Each row of a before or after table is a point. The points were changed in one or more steps. Then noise was added and the rows were shuffled. The steps act on columns, c1 being the first. Write out the steps. A step turns or swaps two columns, mirrors them in a line or flattens them onto one, adds a multiple of one to another, or multiplies or shifts one. Angles are multiples of 10 degrees, from the lower column toward the higher: turns from -170 to 170, lines from 10 to 170 but not 90. Use the fewest steps. Two steps may share a column if one is a turn and the other turns, adds or multiplies; they go together, in the order done. Otherwise the lowest column goes first.

Before (13 x 2):
0: +0.50 -0.38
1: +0.10 +0.06
2: -0.18 -0.30
3: -0.33 -0.54
4: -0.29 -0.39
5: +0.01 -0.57
6: -0.25 -0.30
7: +0.20 -0.11
8: -0.37 -0.46
9: +0.73 +0.23
10: -0.39 +0.43
11: -0.10 -0.59
12: +0.01 -0.12
After, 13 rows:
0: -0.11 +0.17
1: +0.18 +0.72
2: +0.04 +0.14
3: -0.60 +0.03
4: -0.14 +0.01
5: +0.42 -0.36
6: -0.43 -0.32
7: -0.53 -0.31
8: -0.32 -0.13
9: -0.34 -0.29
10: -0.38 -0.37
11: -0.52 -0.05
12: -0.46 +0.56
Steps: swap c1 and c2

Before, 13 rows:
0: +0.02 -0.12 +0.09 +0.47 -0.64 +0.04
1: -0.60 +0.49 +0.20 +0.28 +0.18 -0.38
2: +0.07 +0.43 -0.39 -0.19 -0.36 +0.68
3: -0.11 +0.44 +0.32 -0.16 +0.41 -0.34
4: -0.65 -0.50 +0.26 -0.10 +0.30 -0.32
5: -0.01 +0.10 +0.20 -0.06 -0.20 +0.39
6: +0.44 -0.56 -0.13 -0.16 -0.57 +0.07
7: +0.34 -0.18 -0.41 -0.30 -0.63 -0.24
8: -0.71 -0.14 -0.45 +0.13 -0.17 +0.56
9: +0.25 -0.58 +0.42 +0.26 +0.30 +0.58
10: +0.12 -0.36 +0.42 +0.09 -0.62 +0.66
11: -0.12 -0.30 -0.15 +0.52 -0.15 -0.20
12: +0.26 +0.15 -0.16 +0.26 -0.17 -0.18
After:
0: +0.08 +0.08 +0.15 -0.02 +0.33 +0.52
1: +0.32 +0.10 -0.17 +0.25 -0.08 -0.06
2: +0.42 -0.35 +0.10 +0.04 +0.68 +0.75
3: -0.48 +0.46 -0.16 -0.15 +0.21 -0.26
4: +0.79 -0.19 +0.10 -0.30 -0.20 -0.10
5: -0.62 -0.55 +0.33 -0.13 +0.15 -0.17
6: +0.75 -0.52 -0.10 -0.19 +0.09 +0.15
7: +0.53 -0.21 +0.28 +0.46 +0.25 +0.12
8: -0.51 +0.52 +0.39 +0.31 +0.13 -0.27
9: +0.10 -0.28 +0.22 +0.51 -0.10 -0.14
10: -0.20 -0.53 -0.44 +0.21 +0.29 +0.67
11: +0.43 +0.43 +0.19 -0.19 -0.23 +0.78
12: -0.02 -0.11 +0.79 +0.16 -0.37 +0.67
Steps: turn c3 and c5 by 110 degrees; turn c1 and c3 by -60 degrees; shift c6 by +0.10

Before (10 x 9):
0: -0.44 -0.20 +0.03 -0.19 +0.57 +0.25 -0.35 +0.49 -0.20
1: -0.36 -0.45 -0.07 +0.13 -0.06 +0.27 +0.27 -0.20 -0.42
2: +0.15 +0.02 +0.27 -0.10 -0.04 +0.20 -0.29 +0.25 -0.07
3: +0.11 -0.04 +0.43 +0.21 +0.03 +0.19 -0.44 -0.29 -0.19
4: -0.28 -0.54 +0.40 -0.23 +0.26 -0.53 +0.15 +0.00 +0.08
5: +0.20 -0.14 +0.32 -0.09 +0.61 +0.06 +0.00 -0.06 +0.22
6: +0.18 -0.08 +0.18 +0.14 +0.37 -0.28 -0.40 +0.41 -0.39
7: -0.24 -0.48 -0.28 -0.22 +0.53 +0.22 -0.40 +0.30 -0.22
8: +0.13 +0.31 -0.18 -0.36 +0.51 -0.59 +0.01 +0.23 -0.36
9: -0.18 -0.16 -0.06 +0.14 +0.11 -0.58 +0.23 -0.12 +0.00
After, 10 rows:
0: +0.22 -0.09 +0.17 +0.21 +0.37 -0.74 -0.40 +0.39 +0.40
1: -0.16 +0.21 -0.04 +0.13 +0.15 -1.46 +0.22 -0.16 +0.07
2: -0.41 +0.13 -0.01 -0.12 +0.57 +0.67 -0.42 +0.53 +0.23
3: -0.29 +0.62 -0.28 -0.16 +0.56 +0.57 -0.42 +0.29 +0.37
4: +0.09 +0.00 +0.44 +0.28 +0.04 +0.49 -0.38 -0.26 +0.16
5: +0.16 +0.35 +0.32 -0.09 +0.59 +0.19 -0.08 -0.10 -0.17
6: +0.13 -0.59 -0.16 -0.35 +0.51 -1.54 -0.05 +0.26 +0.19
7: -0.36 +0.44 -0.04 +0.07 -0.08 +0.66 +0.29 -0.16 +0.56
8: +0.11 -0.06 +0.26 +0.00 -0.09 +0.47 -0.32 +0.25 +0.03
9: -0.29 +0.81 +0.37 -0.30 +0.25 -1.33 +0.12 +0.01 +0.13
Steps: turn c2 and c9 by -160 degrees; multiply c2 by 1.6; turn c4 and c7 by 10 degrees; multiply c6 by 2.5

Before (10 x 12):
0: -0.27 -0.02 +0.44 +0.24 +0.09 +0.21 -0.31 -0.32 -0.23 +0.26 -0.14 -0.24
1: +0.07 -0.30 +0.06 -0.05 -0.17 +0.00 +0.12 -0.02 -0.44 +0.34 -0.13 -0.18
2: +0.41 +0.25 +0.47 +0.08 +0.07 -0.07 +0.03 -0.09 +0.14 +0.28 +0.07 -0.65
3: -0.06 -0.18 +0.16 -0.33 -0.68 +0.04 -0.35 -0.13 -0.27 +0.26 +0.33 +0.19
4: +0.21 +0.10 -0.10 +0.06 +0.02 +0.17 -0.25 -0.37 -0.33 +0.22 +0.76 -0.69
5: +0.24 -0.23 +0.03 +0.11 -0.14 -0.11 -0.23 -0.17 +0.01 -0.07 -0.22 -0.59
6: +0.38 -0.32 +0.33 +0.08 -0.03 +0.37 +0.28 -0.13 +0.81 +0.31 +0.19 -0.14
7: +0.38 -0.34 -0.09 +0.09 +0.26 +0.18 -0.28 +1.42 +0.39 -0.42 -0.14 -0.39
8: +0.16 -0.28 +0.17 -0.22 -0.33 -0.02 -0.24 -0.38 -0.31 +0.06 +0.58 +1.06
9: -0.14 +0.27 -0.01 -0.36 +0.29 +0.26 -0.22 -0.31 -0.27 +0.02 -0.02 -0.46
After:
0: -0.04 -0.09 +0.36 -0.41 -0.69 +0.99 -0.30 -0.14 -0.30 -0.18 +0.87 +0.28
1: +0.35 +0.14 +1.20 +0.09 +0.08 -0.09 +0.08 -0.11 +0.56 +0.03 +0.03 +0.55
2: -0.28 +0.06 +1.10 +0.22 +0.07 -0.03 -0.34 -0.29 -0.02 +0.00 -0.31 +0.44
3: +0.27 -0.09 +0.11 +0.12 -0.13 -0.12 -0.20 -0.17 +0.33 +0.29 +0.05 +0.31
4: +0.40 -0.13 -0.19 +0.03 +0.26 -0.23 -0.31 +1.50 +0.59 +0.41 -0.52 -0.26
5: +0.17 -0.06 +0.48 -0.21 -0.41 +0.78 -0.19 -0.37 -0.95 -0.41 +0.74 -0.45
6: +0.11 -0.12 +0.16 -0.08 -0.16 +0.09 +0.15 -0.02 -0.23 +0.07 +0.08 +0.55
7: +0.34 -0.13 +0.87 +0.15 +0.01 +0.41 +0.29 -0.17 +0.75 -0.49 -0.14 -0.15
8: +0.16 +0.08 -0.26 +0.05 +0.00 +0.67 -0.26 -0.38 +0.17 +0.35 +0.36 +0.70
9: -0.11 +0.11 -0.03 -0.48 +0.27 -0.20 -0.29 -0.25 +0.08 +0.31 -0.53 +0.40
Steps: multiply c2 by 0.4; multiply c3 by 2.5; add -1.5 times c5 to c11; turn c6 and c11 by -50 degrees; turn c9 and c12 by 40 degrees; turn c10 and c12 by 140 degrees

Before (14 x 18):
0: -0.21 +0.26 -0.32 -0.47 +0.28 -0.39 +0.33 -1.05 +0.86 -0.35 +0.49 -0.24 +0.09 +0.04 -0.41 -0.33 +0.52 +0.54
1: +0.33 -0.22 +0.17 -0.58 +0.92 -0.11 +0.02 -0.57 -0.07 -0.04 +0.56 -0.14 -0.03 -0.01 -0.02 +0.14 +0.05 +0.24
2: -0.34 +0.01 +0.79 -0.01 -0.19 +0.47 -0.38 +0.00 +0.57 +0.03 -0.03 +0.40 +0.23 -0.43 +0.50 +0.20 -0.18 -0.23
3: +0.28 +0.43 +0.33 -0.13 -0.40 +0.60 -0.48 -0.39 +0.24 +0.13 -0.17 +0.47 -0.04 -0.32 +0.23 -0.24 -0.37 -0.01
4: +0.01 +0.22 +0.50 -0.18 -0.18 +0.49 -0.01 +0.28 +0.20 +0.45 -0.21 -0.44 -0.19 -0.13 -0.08 +0.30 -0.01 +0.02
5: -0.54 +0.23 +0.48 -0.08 -0.37 +0.20 -0.15 -0.39 +0.03 +0.27 -0.38 +0.42 +0.03 +0.06 +0.57 +0.04 -0.35 +0.41
6: +0.30 -0.47 -0.06 -0.22 +0.01 +0.06 +0.68 -0.19 +0.33 +0.55 -0.30 -0.34 -0.18 -0.43 +0.28 -0.08 -0.10 -0.04
7: -0.32 -0.38 +0.33 +0.03 -0.44 +0.28 -0.52 +0.02 -0.05 +0.27 -0.22 -0.17 +0.32 -0.52 +0.00 +0.04 -0.53 +0.22
8: +0.27 -0.45 -0.35 -0.47 -0.20 -0.43 +0.36 -0.07 +0.09 +0.43 +0.02 -0.10 -0.45 -0.42 -0.15 +0.34 +0.62 +0.10
9: +0.52 +0.20 -0.04 -0.11 +0.60 -0.46 -0.07 -0.60 +0.73 -0.26 +0.17 -0.03 +0.15 +0.00 +0.10 +0.17 +0.16 +0.82
10: -0.41 +0.35 +0.69 +0.03 -0.13 -0.07 -0.19 -0.01 +0.61 +0.05 -0.17 +0.57 +0.02 -0.13 -0.23 -0.83 -0.06 +0.39
11: +0.14 +0.03 -0.28 +0.04 +0.62 -0.64 +0.14 -0.89 +0.70 -0.20 +0.41 +0.06 -0.04 +0.51 -0.56 +0.09 +0.05 +0.13
12: -0.47 +0.74 +0.22 +0.34 -0.19 +0.02 +0.33 -0.14 +0.26 +0.16 -0.02 +0.51 +0.53 -0.49 -0.33 -0.34 +0.08 +0.22
13: +0.44 -0.20 +0.12 +0.00 +0.33 -0.50 +0.20 -0.90 +0.28 -0.14 +0.34 -0.33 +0.32 +0.35 -0.26 -0.16 +0.78 +0.26
After, 14 rows:
0: -0.55 -0.03 +0.48 +0.15 -0.41 +0.20 -0.18 -0.40 -0.23 -0.37 -0.42 +0.16 +0.04 +0.04 -0.67 +0.03 -0.14 +0.40
1: +0.34 -0.09 +0.18 +0.29 +0.94 -0.12 +0.02 -0.57 +0.09 -0.01 +0.56 +0.08 +0.48 -0.03 +0.12 +0.12 +0.01 +0.23
2: +0.16 +0.10 -0.26 +0.27 +0.69 -0.65 +0.12 -0.88 -0.31 +0.48 +0.40 -0.47 -0.02 +0.53 +0.30 +0.11 -0.48 +0.09
3: +0.29 +0.57 +0.29 -0.15 -0.53 +0.58 -0.46 -0.41 -0.28 -0.21 -0.16 -0.12 +0.09 -0.29 -0.49 -0.23 -0.30 -0.01
4: -0.31 -0.17 +0.83 +0.02 -0.28 +0.43 -0.39 +0.00 -0.39 +0.13 -0.05 +0.12 -0.06 -0.42 -0.58 +0.18 -0.41 -0.21
5: -0.34 -0.54 +0.29 -0.02 -0.62 +0.27 -0.48 -0.02 -0.17 -0.57 -0.22 +0.12 -0.17 -0.50 +0.15 +0.05 -0.15 +0.20
6: +0.54 +0.47 -0.07 +0.20 +0.58 -0.45 -0.04 -0.54 -0.28 +0.60 +0.15 +0.13 +0.02 +0.01 -0.05 +0.15 -0.44 +0.86
7: -0.43 +0.49 +0.26 +0.07 -0.10 +0.02 +0.31 -0.14 -0.27 +0.16 -0.05 -0.55 -0.56 -0.46 -0.17 -0.34 -0.01 +0.21
8: -0.43 +0.18 +0.68 -0.08 -0.19 -0.06 -0.16 +0.01 -0.45 +0.22 -0.17 -0.52 -0.06 -0.10 -0.34 -0.81 -0.39 +0.39
9: +0.28 -0.33 -0.04 -0.27 +0.19 +0.03 +0.69 -0.21 -0.59 -0.16 -0.33 +0.41 +0.27 -0.43 +0.10 -0.07 +0.02 -0.02
10: +0.27 -0.27 -0.31 -0.35 -0.07 -0.43 +0.33 -0.06 -0.38 +0.37 -0.01 -0.07 +0.63 -0.42 +0.18 +0.29 +0.51 +0.13
11: -0.20 +0.15 -0.31 +0.29 +0.41 -0.37 +0.31 -1.01 -0.32 +1.00 +0.49 -0.17 +0.36 +0.03 +0.43 -0.33 -0.38 +0.50
12: +0.02 +0.27 +0.47 -0.15 -0.17 +0.48 +0.00 +0.30 -0.51 -0.08 -0.18 +0.25 +0.28 -0.15 +0.34 +0.31 +0.13 -0.04
13: +0.42 +0.03 +0.09 +0.43 +0.39 -0.45 +0.18 -0.89 -0.07 +0.82 +0.33 -0.01 -0.15 +0.34 +0.36 -0.15 +0.23 +0.25
Steps: add 0.5 times c1 to c2; turn c4 and c13 by -120 degrees; add 0.5 times c14 to c4; add 0.3 times c7 to c5; turn c9 and c10 by 130 degrees; turn c10 and c17 by -50 degrees; turn c12 and c15 by -130 degrees

Before, 9 rows:
0: +0.07 -0.14 -0.03 -0.07 +0.10 +0.13 +0.44 +0.06 +0.16 +0.06 +0.31 -0.14 -0.15 -0.10 +0.71 -0.83 +0.22 +0.02 -0.01 +0.87 +0.17 -0.25 -0.78 +0.10
1: -0.22 -0.19 -0.26 +0.26 +0.20 -0.43 -0.20 -0.73 +0.03 +0.57 -0.22 -0.10 -0.06 +0.14 -0.54 +0.10 -0.45 -0.39 -0.72 +0.01 -0.30 +0.02 -0.11 +0.20
2: +0.50 +0.56 -0.01 -0.43 +0.20 -0.17 +0.30 -0.13 -0.74 +0.34 +0.02 -0.45 +0.26 -0.25 -0.04 +0.15 -0.22 -0.43 -0.17 -0.46 +0.20 -0.40 +0.11 -0.16
3: -0.37 +0.37 -0.32 -0.62 -0.33 +0.31 -0.57 -0.07 +0.02 +0.00 +0.29 +0.25 +0.15 +0.20 +0.03 +0.66 -0.10 +0.41 -0.22 +0.81 -0.36 +0.31 -0.22 -0.82
4: -0.27 -0.18 +0.00 +0.61 +0.31 +0.47 +0.06 -0.23 +0.46 +0.45 +0.49 -0.24 +0.73 -0.46 +0.34 +0.36 +0.41 +0.04 +0.90 -0.30 +0.35 -0.01 -0.10 -0.59
5: -0.33 +0.17 +0.73 +0.81 -0.19 +0.11 -0.10 +0.27 +0.43 +0.21 -0.21 -0.15 -0.32 -0.06 -0.36 -0.52 -0.09 +0.27 -0.07 -0.13 -0.29 -0.21 -0.09 +0.13
6: -0.11 -0.02 -0.05 -0.14 -0.55 -0.09 +0.98 +0.63 +0.24 -0.19 -0.87 +0.11 -0.13 +0.17 -0.40 +0.20 -0.28 -0.08 +0.65 +0.01 -0.67 +0.45 +0.42 -0.15
7: +0.27 -0.10 -0.16 -0.17 -0.16 -0.48 -0.29 +0.05 +0.11 -0.18 +0.11 +0.27 +0.42 +0.36 +0.10 -0.38 +0.33 -0.14 +0.05 +0.15 -0.29 +0.14 -0.20 -0.17
8: -0.04 -0.46 +0.34 -0.05 -0.35 -0.14 +0.50 +0.33 -0.07 -0.02 -0.04 -0.49 +0.01 -0.01 -0.32 -0.20 +0.02 -0.12 -0.67 -0.16 +0.18 -0.29 +0.24 +0.04
After (9 x 24):
0: +0.09 -0.10 -0.46 -0.20 -0.17 -0.28 -0.48 +0.25 +0.11 +0.24 +0.10 +0.31 +0.61 +0.40 +0.08 -0.38 +0.31 -0.18 -0.02 +0.12 -0.31 +0.11 +0.25 -0.16
1: +0.58 -0.21 -0.01 +0.30 +0.22 -0.21 -0.41 -0.79 -0.02 -0.20 -0.16 -0.08 +0.28 +0.11 -0.55 +0.13 -0.48 -0.37 -0.77 -0.01 -0.29 -0.56 +0.16 +0.18
2: -0.19 +0.32 +0.00 -0.65 -0.29 -0.62 +0.29 -0.40 +0.05 +0.28 +0.27 +0.24 -0.42 +0.14 +0.03 +0.65 -0.12 +0.46 -0.18 +0.72 -0.39 -0.08 +0.31 -0.78
3: +0.00 -0.17 +0.75 +0.63 +0.33 +0.05 +0.48 -0.42 +0.45 -0.21 +0.54 -0.21 +0.98 -0.47 +0.36 +0.37 +0.47 -0.02 +0.95 -0.32 +0.36 -0.35 +0.14 -0.61
4: -0.40 -0.38 -0.24 -0.04 -0.38 +0.48 -0.14 +0.24 +0.00 -0.25 -0.05 -0.49 +0.67 -0.05 -0.33 -0.20 +0.04 -0.11 -0.65 -0.19 +0.17 +0.12 -0.32 +0.02
5: -0.01 -0.08 -0.06 -0.06 +0.08 +0.51 +0.15 +0.10 +0.12 -0.22 +0.30 -0.08 +0.07 -0.07 +0.72 -0.86 +0.22 +0.04 -0.04 +0.86 +0.13 +0.04 +0.77 +0.10
6: -0.51 +0.14 -0.64 +0.81 -0.16 -0.11 +0.13 -0.06 +0.40 -0.33 -0.27 -0.17 -0.56 -0.04 -0.39 -0.53 -0.11 +0.22 -0.06 -0.14 -0.23 -0.09 -0.14 +0.14
7: -0.76 -0.02 -0.04 -0.09 -0.58 +1.01 -0.08 +0.41 +0.21 +0.49 -0.91 +0.11 -0.11 +0.11 -0.47 +0.22 -0.22 -0.10 +0.59 +0.01 -0.67 +0.04 -0.43 -0.17
8: +0.43 +0.57 +0.40 -0.48 +0.23 +0.29 -0.13 +0.31 -0.72 -0.48 +0.06 -0.43 -0.59 -0.25 -0.04 +0.20 -0.23 -0.42 -0.16 -0.48 +0.25 -0.16 -0.03 -0.06
Steps: multiply c8 by 1.3; turn c1 and c8 by 50 degrees; add -1.5 times c2 to c13; turn c3 and c23 by -160 degrees; add -1.5 times c14 to c3; swap c6 and c7; turn c10 and c22 by -110 degrees
